Rows are points. Each copy is the shape, with its points in the same order, turned, moved and blurred by noise. Is it also mirrored, or only turned?
(in the rows, 128 means zero)

Shape (6 x 3):
[[131 162  59]
 [192 110 140]
 [143 115 173]
 [163 171 109]
 [164  78 186]
 [126 148  75]]
Copy 1 (6 x 3):
[[152  95  60]
 [172 122 173]
 [119 116 178]
 [156 141 103]
 [135 101 217]
 [147  87  78]]
Copy 1 is: only turned
Copy 2:
[[125 112  52]
 [213 109 123]
 [177 141 152]
 [172 134  73]
 [204 119 180]
 [123 104  72]]
Copy 2 is: only turned
Copy 3, 6 rows:
[[165 128  55]
 [210 137 164]
 [140 146 176]
 [181 171 100]
 [165 125 208]
 [168 122  71]]
Copy 3 is: only turned
Copy 4, 6 rows:
[[ 99 121 200]
 [178  91 138]
 [165 131  98]
 [154 130 181]
 [180 102  72]
 [103 111 173]]
Copy 4 is: mirrored

Shape (7 x 3):
[[121  69 103]
 [ 99  30  78]
 [168 178  89]
 [ 90 145 164]
 [ 88 159 114]
 [176 110 133]
 [107 124  83]]
Copy 1:
[[176  96  85]
 [200  62  68]
 [140 148 195]
 [ 77 131 103]
 [ 94  99 139]
 [164 169 117]
 [144  90 136]]
Copy 1 is: mirrored
Copy 2 (7 x 3):
[[191  79  99]
 [201  42  82]
 [127 187  81]
 [124 125 176]
 [105 122 124]
 [197 156 118]
 [131 106  93]]
Copy 2 is: only turned
Copy 3 (7 x 3):
[[125  57 120]
 [108  14  93]
 [212 136 127]
 [ 99 156 127]
 [136 147  90]
 [163  93 171]
 [153  98  85]]
Copy 3 is: only turned
Copy 4:
[[124 110  87]
 [105 104  36]
 [181 167 179]
 [ 74 134 171]
 [ 98 170 148]
 [155  83 157]
 [130 155 106]]
Copy 4 is: only turned

Shape, 7 rows:
[[169 154 123  60]
 [174 137 180 109]
 [104 119 145 139]
 [127 139 103 160]
 [ 69 154  76 119]
 [ 53  82 161 167]
 [ 66 173 154 118]]
Copy 1, 7 rows:
[[191 182 160 110]
 [130 138 175 116]
 [127 145 100 162]
 [125 163  73 116]
 [167 209  56 163]
 [108 116  68 215]
 [119 204 115 192]]
Copy 1 is: mirrored
Copy 2:
[[163 120  62 133]
 [198 130 130 137]
 [117 144 160 117]
 [ 99 151 142 170]
 [ 55 166 107 120]
 [ 88 146 217  83]
 [115 200 133  86]]
Copy 2 is: only turned
Copy 3:
[[178 134 154 112]
 [186  98 110 161]
 [109 106  85 137]
 [ 88 132 130 163]
 [ 69 180 100 102]
 [ 62  75  38 137]
 [124 159  40 131]]
Copy 3 is: mirrored
Copy 4 (7 x 4):
[[127  86 133  51]
 [164  98 153 110]
 [ 90 142 159 139]
 [ 89 155 106 129]
 [ 43 172 138  79]
 [ 57 152 196 185]
 [ 93 182 196  90]]
Copy 4 is: only turned

Shape:
[[139 108 115 194  93 131]
 [159 169  63 174 145 159]
 [ 98 114 119 141 202  88]
 [120 114 127 129  54  57]
 [ 96 133 190 111 200  95]
 [119 157 166 138 139  50]
 [ 83 126 208 149 127 149]
 [126 146 116  75 199 105]
 [148  76  70 144 186  96]
 [118 106 140 169 141 137]
 [191 180 140 126  68 111]
 [100  91 218 185 104 106]]
Copy 1 (12 x 6):
[[109 133 101 191 113 148]
 [156 161  44 147 134 170]
 [113  89  67 108 130  80]
 [ 79 184 160 143  78 102]
 [136  59 132  72 115  88]
 [125 107 136 101  50  93]
 [ 97  67 161 116 120 165]
 [156 124  96  60 139  80]
 [138 122  60 150 169  47]
 [112  94 104 159 127 135]
 [183 193 163 152  73 141]
 [ 79  55 173 169  94 132]]
Copy 1 is: mirrored
Copy 2:
[[152 106 148 190 104 124]
 [192 150 122 152 174 140]
 [ 96 148 188 142 185  62]
 [ 99 103 119 137  53  73]
 [ 51 185 209 117 154  95]
 [ 91 181 166 126  96  65]
 [ 48 162 188 175 115 154]
 [ 91 157 165  69 190  96]
 [151  87 190 127 182  69]
 [111 127 180 173 133 128]
 [153 159 118 101  60 145]
 [ 65 140 209 197  65 120]]
Copy 2 is: only turned
Copy 3:
[[153 147  88 162  74 124]
 [145 163  70 184 174 146]
 [ 75 101 128 161 148  66]
 [128 136  95  61  72  91]
 [ 61 120 202 139 138  70]
 [103 158 144 100 128  48]
 [ 91 159 197 154  62 130]
 [ 75  98 150 120 192 105]
 [129  66  89 161 161  86]
 [122 129 138 180  90 102]
 [189 181 125  72 137 129]
 [126 150 173 144  20  83]]
Copy 3 is: only turned

Shape:
[[158  73  58 124 135  96 150 170]
 [111  97 150  74  62  65  64  68]
 [146  63  72 109  31 118  81 123]
 [178 123 131 105 139 117 187 122]
 [138 180 174 119 144 142  73 164]
 [ 59  68  90  55 127 119 177  86]
 [160 184 133 100 131 105  45  68]
 [177  69 123 120 144 151 152  82]
 [ 98 148 115  47 110 146 152 163]
 [123 111  62 144  99 106 117 125]
 [100 159 180 169 112 194 147 123]]
Copy 1 (11 x 8):
[[191 162  87 166 195  94 129  76]
 [ 95 117 164  93  80  66 162  47]
 [138  78 101 169 127  42 148  30]
 [167 131 148 125 194 169 131  73]
 [177  96 166 109 103 124  79 176]
 [ 93 155  51  89 151 139 204  73]
 [151 134 186 131  39 143 100  83]
 [117 134  99 130 175 151  87  57]
 [177  85 103  94 144 144 193 133]
 [149 143 111 196 135  85 152  88]
 [ 86  68 142 160 159 146 102 181]]
Copy 1 is: only turned
Copy 2:
[[174 116 125 164 164 192 141 119]
 [ 55  45  95 156  81 116  84 148]
 [ 76  87  98 160 114 203 128 193]
 [189 139 121 117 107 117 112 111]
 [131 136 200 143 137  55  82 164]
 [ 84 108 100  76 131 185  80  50]
 [ 80 125 107 187 123  27 101 159]
 [153 171 108 166  72 153  80 100]
 [121 122 143  52 170 121  81 133]
 [108 122 133 160 136 153 169 135]
 [ 97 195 211  99  66 104 111 141]]
Copy 2 is: only turned
